Every row gives one point. The points of each table are mixes of a few directions, plus a little noise. Count the directions of each table, and those that both share. Where both have some left over, give the other angles between the two spaces (their principal angles), to ten degrees, smallest first.

First (5 x 3)
[[ 25  -6  18]
 [-72  17 -51]
 [ -5   1  -3]
 [ 25  -6  18]
 [ 27  -6  19]]
Second (6 x 3)
[[ 18   8  33]
 [-32  19  -5]
 [-31  27   8]
 [ 44 -39 -11]
 [-39   3 -38]
 [ 40 -19  14]]
Directions: first 1, second 2, shared 1

First (9 x 6)
[[  7  11  23 -32 -42   3]
 [  8  -3 -25  20  57  -1]
 [-19  -7  -5 -30 -37   4]
 [ 43 -38 -14  14 -20 -22]
 [-20  15  -9 -39   3  16]
 [-54   0 -11  31  22   6]
 [ 31  17  18  39  46  -5]
 [  8  35  -1 -39  41  18]
 [ -3 -29  24  37 -69 -20]]
Second (8 x 6)
[[ 44  14   3 -26  18   2]
 [ 60  19   1 -40  28   4]
 [-45 -13 -12  18  -9   1]
 [-30 -10  -2  19 -13  -1]
 [ 47   8  66  39 -46 -19]
 [-44 -15   7  37 -28  -5]
 [-33  -8 -25  -4  10   6]
 [  1   4 -38 -42  40  13]]
Directions: first 4, second 2, shared 2

First (8 x 8)
[[-15 -33   0 -74 -43  13  34 -27]
 [ 12  28   0  60  35 -10 -28  22]
 [-13 -29   0 -64 -37  11  30 -23]
 [ 16  36   0  78  46 -14 -37  29]
 [  9  20   0  45  27  -8 -21  16]
 [ -5 -12   0 -27 -16   5  13 -10]
 [  4  10   0  21  12  -3 -10   7]
 [ -8 -19   0 -40 -23   6  19 -15]]
Second (7 x 8)
[[-15 -29 -51  29   5 -12 -46 -44]
 [ -1  -3  -6   3   1  -1  -5  -5]
 [ 19  37  64 -37  -6  16  57  55]
 [  9  18  32 -18  -3   8  29  28]
 [ 11  22  39 -22  -4   9  35  33]
 [ -9 -18 -31  18   3  -8 -28 -27]
 [-14 -27 -47  27   5 -11 -42 -40]]
Directions: first 1, second 1, shared 0; angles 80

First (9 x 9)
[[ 92  25   6  31  14  -7  41  -7 -14]
 [ 18   6 -19  37  -1 -23   2   5  13]
 [-31  -7   1 -11   4 -14 -20   8   7]
 [ 34  19  11  20  47 -90 -19  26  12]
 [ -7  -3   3 -10  -7  19   4  -5  -5]
 [-34  -8  16 -34   9  -4 -20   5  -2]
 [-13 -12 -32  21 -49  69  24 -22   1]
 [-41 -10  46 -82  15  26 -16  -2 -24]
 [-18  -9 -33  29 -32  24   4  -7  13]]
Second (7 x 9)
[[ 16  16  47 -35  68 -90 -32  29  -4]
 [ -7  -7 -19  14 -27  36  13 -12   1]
 [ 10  10  31 -22  44 -57 -20  19  -2]
 [  0   1   2  -2   3  -4  -2   1   0]
 [ -6  -6 -18  12 -25  33  12 -11   2]
 [-14 -15 -42  31 -61  80  29 -26   3]
 [  0   0  -1   1  -1   2   1  -1   1]]
Directions: first 3, second 1, shared 1

First (11 x 12)
[[ -2 -11  13 -29   1 -20  32  27  29  21 -56  33]
 [ -1  -5   6 -13   0  -9  14  11  13   9 -24  14]
 [  3  16 -17  39   0  26 -42 -36 -37 -26  73 -43]
 [  4  15 -17  35   0  24 -39 -31 -34 -24  67 -40]
 [ -3 -14  17 -36   0 -23  39  32  34  24 -67  40]
 [ -2  -3   5 -10   0  -6  10   7   9   7 -16   9]
 [  0  -1   2  -2   0  -2   2   2   3   2  -5   2]
 [ -3 -15  18 -40   0 -27  42  35  38  26 -74  44]
 [  5  20 -25  54  -1  36 -58 -47 -50 -37 101 -59]
 [  2   5  -6  13   0   8 -13 -11 -12  -9  22 -14]
 [ -2  -6   6 -12   0  -8  12  11  12   9 -23  13]]
Second (9 x 12)
[[ 40  -3 -57  -3  -2   9 -27  -8  -6 -20 -14 -38]
 [-36   0  45  -1   5 -13  28  21  20  20  27  40]
 [ -1 -22  36  65 -21  -5  21 -26 -32  14  14  22]
 [-52  27  41  12   5  13  17   0 -25  -9  -7  14]
 [-27  28   6 -44  23   1   1  16  17   1 -16   2]
 [ -1   8  11 -81   9  -4 -14  25  42   0  -6   1]
 [ 23  12 -16 -35   4  12 -29 -41 -27  -5 -71 -41]
 [ 57 -39 -21   7 -40   4 -22   8  13 -23  42 -13]
 [ -3 -10 -41  82  17 -15  27   4  -2  20  31  15]]
Directions: first 1, second 5, shared 0; angles 40
